Each row of a before or after table is a point. One or more steps were done to the points. Then noise was added and the rows were shuffled. The steps act on columns, c1 being the first. What was done? A step turns or swaps two columns, mirrors them in a line or flattens them onto one, adds a multiple of one to another, or multiplies or shifts one. Angles are multiples of 10 degrees, from the lower column toward the higher: turns from -170 to 170, lines from 10 to 170 but not 90. Use the fewest steps. Two steps may share a column if one is a turn and the other turns, adds or multiplies; they go together, in the order done. Otherwise the lowest column goes first.

Before (12 x 3):
[[ 0.45  0.75  0.25]
 [ 0.45  0.71 -0.07]
 [ 0.30  0.72  0.03]
 [ 0.02 -0.07 -0.33]
 [ 0.32  0.52 -0.31]
 [ 0.35  0.56  0.04]
 [-0.40  0.09 -0.84]
 [-0.02  0.03 -0.48]
 [-0.44 -0.22 -0.36]
 [ 0.28 -0.17  0.08]
 [-0.59  0.10 -0.54]
 [-0.33 -0.20 -0.34]]
After, 12 rows:
[[-0.41  0.03 -0.23]
 [ 0.18  0.93 -0.42]
 [ 0.18 -0.24 -0.18]
 [ 0.43  0.97 -0.25]
 [ 0.19  0.96 -0.26]
 [ 0.21  0.74 -0.29]
 [-0.76  0.15  0.26]
 [-0.48 -0.27  0.15]
 [-0.10  0.68 -0.44]
 [-0.53 -0.29  0.22]
 [-0.95  0.14 -0.05]
 [-0.27 -0.07 -0.18]]
Steps: turn c1 and c3 by -60 degrees; multiply c2 by 1.3

Before:
[[ 0.22 -0.15 -0.06  0.56  0.45 -0.81  0.08  0.74]
 [-0.96 -0.18 -0.02 -0.99  0.42 -0.54  0.19 -0.24]
 [ 1.36  0.03  0.20  0.44  0.05 -0.32 -0.05  0.69]
 [ 0.63 -0.04  0.02  0.13 -0.13  0.01 -0.56 -0.06]
 [ 0.21 -0.64  0.69 -0.34  0.02 -0.03 -0.07  0.61]
 [ 0.27 -0.19  0.09  0.30 -0.87 -0.13  0.37 -0.41]
 [-0.31 -0.28  0.16  0.01  0.05 -0.26 -0.63  0.16]
 [-0.74 -0.31 -0.64 -0.56 -0.50 -0.10  0.35 -0.15]
 [-0.55  0.03  0.04  0.38  0.11 -0.05  0.11  0.09]
 [ 0.20 -0.52 -0.03 -0.42 -0.76  0.17  0.20  0.04]
 [ 0.54 -0.41  0.34 -0.51 -0.20  0.20 -0.13  0.30]
 [ 0.85 -0.76 -0.88 -0.08 -0.19 -0.09 -0.39  0.20]
 [ 0.49  0.40  0.16 -0.14 -1.14 -0.06 -0.26  0.59]
 [ 0.26  0.29  0.16 -0.20 -0.06  0.24 -0.06  0.34]]
After:
[[-0.73 -0.40 -0.84  0.18  0.01 -0.19  0.38 -0.06]
 [ 0.19  0.18 -0.01 -0.31  0.05  0.29 -0.09  0.17]
 [ 0.55 -0.38 -0.22 -0.66 -0.01  0.39 -0.25  0.14]
 [-0.37 -0.41  0.04 -0.12 -0.03  0.28 -0.47 -0.25]
 [-0.55 -0.08  0.35  0.23  0.07  0.13  0.13 -0.06]
 [-0.90 -0.30 -0.75 -0.65  0.01 -0.21  0.30 -0.53]
 [ 0.30 -0.23  0.29  0.19 -0.04 -0.41  0.35 -0.17]
 [ 0.20 -0.68 -0.25 -0.26 -0.06  0.04  0.24  0.12]
 [ 1.43 -0.08  0.40  0.14 -0.05  0.76 -0.27 -0.32]
 [ 0.56 -0.17  0.10  0.05  0.04 -0.08 -0.69 -0.01]
 [ 0.38  0.31  0.02 -0.17 -0.04  0.50 -0.30 -0.15]
 [ 0.24 -0.75  0.23 -0.70 -0.09  0.66 -0.03 -0.07]
 [ 0.68 -0.84 -0.57  0.68  0.02  0.16 -0.48 -0.03]
 [ 0.19 -0.21  0.35  0.33  0.05  0.79  0.13 -0.74]]
Steps: turn c1 and c7 by -10 degrees; shift c2 by -0.10; turn c3 and c4 by -50 degrees; multiply c5 by 0; swap c6 and c8

Before (8 x 11):
[[-0.56  0.31 -0.48  0.08  0.13 -0.33 -0.23  0.25  0.41 -0.78 -0.13]
 [ 0.10 -0.44 -0.17  0.08 -0.58 -0.39 -0.21  0.50  0.47  0.07 -0.53]
 [-0.26  0.50 -0.49  0.09  0.23  0.04 -0.28  0.71  0.23  0.04  0.31]
 [-0.09  0.16 -0.93  0.02  0.39 -0.47  1.56  0.72  0.31 -0.48 -0.17]
 [ 0.10  0.56 -0.28  0.08 -0.47 -0.53 -0.34 -0.56 -0.59  0.10 -0.24]
 [-0.26  0.48 -0.47 -0.07  0.30  0.45 -0.22  0.63 -0.13  0.28 -0.32]
 [ 0.09  0.00 -0.38 -0.23  0.49 -0.28  0.12  0.69  0.33 -0.10 -0.26]
 [-0.18  0.45 -0.25 -0.11  0.09 -0.19  0.83 -0.69  0.14  0.33 -0.16]]
After (8 x 11):
[[ 0.14  0.62 -0.52  0.68  0.06  0.22 -0.38 -0.28  0.21  0.24  0.34]
 [ 0.01 -0.35 -0.19  0.48 -0.59 -0.74  0.25 -0.15  0.42 -0.14 -0.55]
 [-0.45 -0.30 -0.91  0.65  1.30 -0.65  0.94 -0.31  0.31  0.28 -0.16]
 [ 0.35  0.22 -0.31 -0.55  0.62 -0.35  0.61  0.21  0.17  0.01 -0.18]
 [-0.52  0.40 -0.50  0.18 -0.10 -0.44 -0.25 -0.14  0.45  0.77 -0.21]
 [-0.01  0.69 -0.23 -0.45 -0.61 -0.68 -0.04  0.39 -0.57 -0.15 -0.20]
 [-0.09 -0.02 -0.36  0.49  0.50 -0.53 -0.16 -0.49  0.33 -0.06 -0.34]
 [ 0.36  0.56 -0.47  0.45  0.05  0.19 -0.45 -0.40 -0.11  0.15 -0.27]]
Steps: turn c1 and c10 by -110 degrees; add -0.3 times c7 to c2; turn c5 and c7 by -40 degrees; mirror c4 and c8 in the line at 30 degrees; add 0.7 times c11 to c6

Before:
[[ 0.22  0.42 -0.33  0.35 -0.06  0.28  0.18  0.49  1.04  0.58  0.30  0.27
   0.82  0.06 -0.24  0.43 -0.01  0.22]
 [ 0.30  0.27  0.14  0.24  0.30  0.20 -0.17  0.50  0.21  0.20  0.09 -0.68
   0.81 -0.01  0.18 -0.31 -0.46  0.17]
 [ 0.08  0.18 -0.19  0.40  0.12  0.28  0.40  0.52 -0.09  0.40  0.29 -0.73
   0.51 -0.26  0.04  0.06 -0.04  0.33]
 [-0.01  0.43  1.60  0.34 -0.25  0.12  0.04 -0.07  0.08  0.19  0.12 -0.63
   0.72 -0.24  0.08  0.40 -0.25  0.33]
 [-0.18  0.40 -0.27  0.15 -0.10  0.13  0.07 -0.34  0.02  0.16  0.29  0.11
   0.76 -0.19 -0.14 -0.08 -0.04 -0.59]
 [-0.91  0.39 -0.25  0.23 -0.25  0.13 -0.43 -0.43  0.05  0.02  0.34 -0.38
  -0.65  0.19 -0.92 -0.29 -0.37 -0.30]
 [-0.42  0.12 -0.13  0.09  0.23  0.36  0.31 -0.35  0.24  0.89  0.10  1.31
   0.86  0.12 -0.13  0.07 -0.04  0.33]
 [-0.69  0.13 -0.31  0.39  0.13  0.34  0.05 -0.40  0.45  0.10  0.06 -0.78
   0.79  0.24 -0.26  0.15 -0.03  0.40]
 [-0.07  0.23 -0.15  0.41 -0.08  0.14  0.04  0.47  0.24  0.03 -0.16  0.13
   0.79  0.07 -0.37  0.02  0.22  0.33]
 [ 0.21  0.11 -0.37  0.19 -0.03  0.27 -0.76  0.50 -0.05  0.26 -0.10 -0.71
   0.50  0.14  0.17  0.39 -0.04  0.04]
 [ 0.29  0.08 -0.03  0.33  0.18  0.43 -0.64 -0.33 -0.06 -0.01  0.23  0.50
   0.44 -1.13 -0.03  0.02 -0.45  0.00]
 [-1.18  0.21 -0.06  0.34  0.06  0.20 -1.59  0.06  0.12  0.24  0.33 -0.75
   0.34 -0.57 -0.05 -0.14  0.04  0.35]
 [-0.17  0.09 -0.27  0.19 -0.12  0.18  0.16  0.00  0.21  0.70 -0.86 -0.32
   0.72 -0.44 -0.18 -0.17  0.00 -0.04]
 [ 0.09  0.07 -0.28 -1.30  0.07  0.19  0.23  0.11  0.12  0.19  0.10  0.44
   0.78 -0.26  0.09 -0.01 -0.26 -0.05]]
After:
[[-0.01  0.22 -0.02 -0.03 -0.43  0.13  0.00  0.46 -0.25  0.09  0.14  0.10
  -0.07 -0.08 -0.86  0.04  0.22  0.33]
 [-0.08  0.06 -0.45 -0.15  1.29  0.19 -0.33  0.10 -0.12 -0.22  0.01  0.44
   0.36  0.11 -0.71  0.05 -0.28 -0.05]
 [-0.27  0.14  0.05  0.20 -0.37  0.35  0.08 -0.40 -0.47 -0.10  0.00 -0.97
   0.02 -0.23 -0.84  0.02 -0.04  0.42]
 [-0.05  0.07 -0.73 -0.08 -0.20  0.20 -0.34 -0.01 -0.14  0.02  1.09 -0.35
   0.08  0.29 -0.73  0.24  0.00 -0.04]
 [ 0.19  0.41 -0.10  0.01 -0.35  0.28 -0.13  0.49 -1.14 -0.63  0.15  0.29
   0.05 -0.15 -0.84 -0.03  0.01  0.21]
 [ 0.44  0.10 -0.77 -0.01 -0.19  0.28  0.73  0.51 -0.09 -0.12  0.24 -0.61
   0.33  0.27 -0.41 -0.38 -0.04  0.05]
 [-0.74  0.13  0.25  0.24 -0.05  0.36 -0.22 -0.37 -0.25 -0.76  0.50  1.08
   0.19 -0.26 -0.83  0.00 -0.04  0.32]
 [-0.81  0.39 -0.35 -0.21 -0.28  0.13  0.46 -0.43  0.03 -0.23 -0.24 -0.67
  -1.07  0.04  0.28  0.29 -0.36 -0.31]
 [ 0.30  0.43  1.31 -0.19 -0.38  0.12 -0.18 -0.07 -0.21 -0.21  0.06 -0.58
   0.34  0.19 -0.67 -0.36 -0.24  0.33]
 [-0.75  0.20 -2.01  0.10 -0.31  0.19  1.07  0.05 -0.05 -0.41 -0.11 -1.11
   0.07  1.28 -0.33  0.17  0.04  0.35]
 [ 0.57  0.28  0.01  0.33 -0.19  0.21  0.16  0.50 -0.10 -0.22  0.06 -0.53
   0.44  0.09 -0.69  0.36 -0.45  0.18]
 [ 0.40  0.19 -0.24  0.18 -0.37  0.29 -0.45  0.50  0.07 -0.48  0.03 -0.65
   0.22  0.03 -0.49 -0.08 -0.03  0.32]
 [-0.40  0.40 -0.47 -0.06 -0.16  0.13 -0.14 -0.33 -0.01 -0.31 -0.13  0.05
   0.13  0.13 -0.78  0.08 -0.03 -0.61]
 [ 0.10  0.07 -1.96  0.24 -0.29  0.42 -0.02 -0.34  0.07 -0.14 -0.18  0.58
   0.13  1.29 -0.42 -0.04 -0.43 -0.01]]
Steps: turn c1 and c12 by 20 degrees; add 0.3 times c18 to c1; turn c7 and c14 by -150 degrees; add -1.5 times c14 to c3; turn c4 and c5 by -80 degrees; turn c9 and c16 by 160 degrees; turn c10 and c11 by 140 degrees; turn c13 and c15 by -70 degrees

Before, 13 rows:
[[ 0.12  0.05 -0.37 -0.17 -0.40 -0.47  0.55  0.38 -0.06  0.17 -0.03  0.03
  -0.16 -0.20 -0.15 -0.32  0.63 -0.19  0.37  0.00 -0.10  0.25  0.23 -0.50]
 [-0.48 -0.62 -0.41  0.13 -0.18  0.20  0.39 -0.22  0.34  0.29 -0.21  0.18
   0.25 -0.44 -0.43 -0.12  0.46  0.85  0.32 -0.73 -0.58 -0.16 -0.26  0.35]
 [ 0.53 -0.33 -0.42  0.41  0.42 -0.48  0.47  0.11 -0.04  0.36  0.23  0.84
   0.30  0.77 -0.39 -0.26 -0.13 -0.10 -0.14 -0.55  0.52 -0.57  0.01 -0.66]
 [ 0.37  0.26  0.21  0.12  0.70  0.61  0.08  0.61 -0.42 -0.54 -0.23  0.17
   0.00  0.07 -0.32 -0.39 -0.42 -0.32  0.21  0.38 -0.26 -0.29 -0.99  0.24]
 [ 0.10 -0.70  0.19  0.77  0.39 -0.02  0.13 -0.24 -0.81  0.02  0.55  0.10
  -0.08 -0.22  0.18 -0.56  0.47  0.80 -0.79 -0.36 -0.25 -0.67 -0.01  0.03]
 [-0.05 -0.07 -0.41 -0.44 -0.16  0.15  0.46  0.32 -0.10  0.29  0.35 -0.29
  -0.75 -0.23  0.28 -0.24  0.17  0.91 -0.21  0.44  0.50 -0.67  0.21 -0.20]
 [-0.08  0.50  0.42  0.71  0.22 -0.54  0.16  0.30 -0.16  0.26  0.03 -0.30
   0.10 -0.06  0.35  0.58  0.53  0.59  0.29  0.00 -0.08 -0.16 -0.91 -0.56]
 [ 0.45 -0.43 -0.77 -0.05  0.03 -0.11  0.57  0.39  0.32  0.16 -0.32  0.41
  -0.41 -0.18 -0.60  0.59  0.22  0.35 -0.23 -0.14  0.51 -0.46  0.22  0.12]
 [-0.35  0.43  0.33  0.75  0.21  0.53  0.07  0.14 -0.74 -0.27  0.05  0.06
  -0.70 -0.04  0.45 -0.19 -0.06  0.22 -0.61 -0.12 -0.31  0.38 -0.63 -0.13]
 [-0.35 -0.79 -0.45  0.78 -0.42  0.50  0.06 -0.55  0.18 -0.34 -0.39 -0.09
  -0.32 -0.11 -0.61 -0.48 -0.12  0.01  0.07 -0.13 -0.07 -0.51  0.30 -0.51]
 [-0.66  0.25 -0.28  0.55 -0.04  0.05  0.09  0.35  0.27 -0.63  0.61 -0.33
  -0.02 -0.23  0.13 -0.14 -0.09 -0.39 -0.70  0.14 -0.27 -0.06 -0.82 -0.13]
 [-0.22  0.37 -0.19 -0.36  0.29  0.24 -0.02  0.34 -0.58 -0.64  0.59 -0.29
  -0.08  0.83 -0.25  0.07 -0.29 -0.41 -0.80 -0.82  0.41 -0.13 -0.32 -0.25]
 [ 0.42 -0.03  0.17 -0.44  0.77  0.04  0.46  0.04 -0.29  0.16 -0.15  0.16
  -0.26  0.67 -0.80 -0.51  0.24  0.16 -0.14 -0.21  0.43 -0.67 -0.92  0.19]]
After (13 x 24):
[[-0.39  0.28 -0.83  0.81  0.25  0.54  0.39  0.11 -0.70 -0.34  0.07  0.44
  -0.68 -0.06  0.14 -0.18 -0.18  0.13  0.09 -0.17  0.11  0.40 -1.09  0.32]
 [-0.35 -0.62  0.29  0.79 -0.41  0.49 -0.42 -0.46  0.20 -0.35 -0.28 -0.70
  -0.31 -0.10  0.00 -0.48  0.23 -0.03  0.38 -0.14 -0.35 -0.52 -0.23  0.41]
 [ 0.12 -0.63 -0.93  0.71  0.44 -0.03 -0.35 -0.21 -0.79  0.08  0.49  0.29
  -0.09 -0.22 -0.17 -0.62  0.74  0.78  0.33 -0.35  0.22 -0.74  0.07  0.15]
 [ 0.38  0.12  0.09  0.12  0.74  0.61  0.26  0.62 -0.36 -0.54 -0.25 -0.29
  -0.02  0.13 -0.16 -0.40 -0.49 -0.27 -0.25  0.36  0.40 -0.28 -1.79  0.01]
 [-0.09  0.28  0.11  0.77  0.19 -0.52  0.43  0.29 -0.19  0.22  0.15  0.28
   0.13 -0.09  0.36  0.56  0.35  0.59 -0.55 -0.06 -0.40 -0.16 -0.51  0.38]
 [-0.65  0.12 -0.61  0.56 -0.05  0.06  0.22  0.34  0.26 -0.66  0.69  0.09
   0.01 -0.26  0.16 -0.14 -0.13 -0.43  0.74  0.16  0.01 -0.08 -1.76  0.29]
 [-0.20  0.25 -0.82 -0.39  0.29  0.21  0.30  0.31 -0.56 -0.62  0.64 -0.29
  -0.02  0.80 -0.08  0.13 -0.42 -0.43  0.69 -0.83 -0.49 -0.07 -1.26 -0.12]
 [-0.48 -0.74  0.55  0.11 -0.19  0.22 -0.13 -0.15  0.38  0.27 -0.26 -0.39
   0.25 -0.39 -0.24 -0.11  0.84  0.86  0.14 -0.69  0.61 -0.11  0.18  0.23]
 [ 0.49 -0.55  0.06  0.41  0.43 -0.50  0.18  0.08  0.01  0.33 -0.09 -0.06
   0.25  0.73 -1.00 -0.20  0.20 -0.12  0.43 -0.55 -0.83 -0.58  0.59  0.04]
 [-0.04 -0.35 -0.02 -0.41 -0.11  0.10  0.29  0.34 -0.11  0.27  0.42  0.18
  -0.74 -0.27  0.25 -0.27  0.34  0.95  0.47  0.42 -0.51 -0.60  0.59 -0.26]
 [ 0.11 -0.31  0.62 -0.09 -0.39 -0.47  0.46  0.40 -0.07  0.13 -0.08 -0.15
  -0.18 -0.23 -0.08 -0.31  0.78 -0.13  0.08 -0.07 -0.27  0.25  0.45  0.41]
 [ 0.43 -0.33 -0.25 -0.39  0.76  0.04  0.32  0.03 -0.32  0.12 -0.22 -0.71
  -0.30  0.67 -0.35 -0.51  0.46  0.19 -0.06 -0.19 -0.11 -0.69 -0.67 -0.44]
 [ 0.50 -0.72  0.13  0.00 -0.02 -0.13  0.14  0.38  0.31  0.24 -0.42 -0.48
  -0.37 -0.25 -0.44  0.63  0.53  0.36  0.81 -0.19 -0.26 -0.42  0.48 -0.43]]
Steps: turn c2 and c7 by 40 degrees; add -0.5 times c2 to c17; multiply c19 by 1.3; turn c3 and c19 by -120 degrees; add 1.5 times c10 to c23; turn c11 and c12 by 20 degrees; turn c12 and c15 by -70 degrees; turn c21 and c24 by -130 degrees
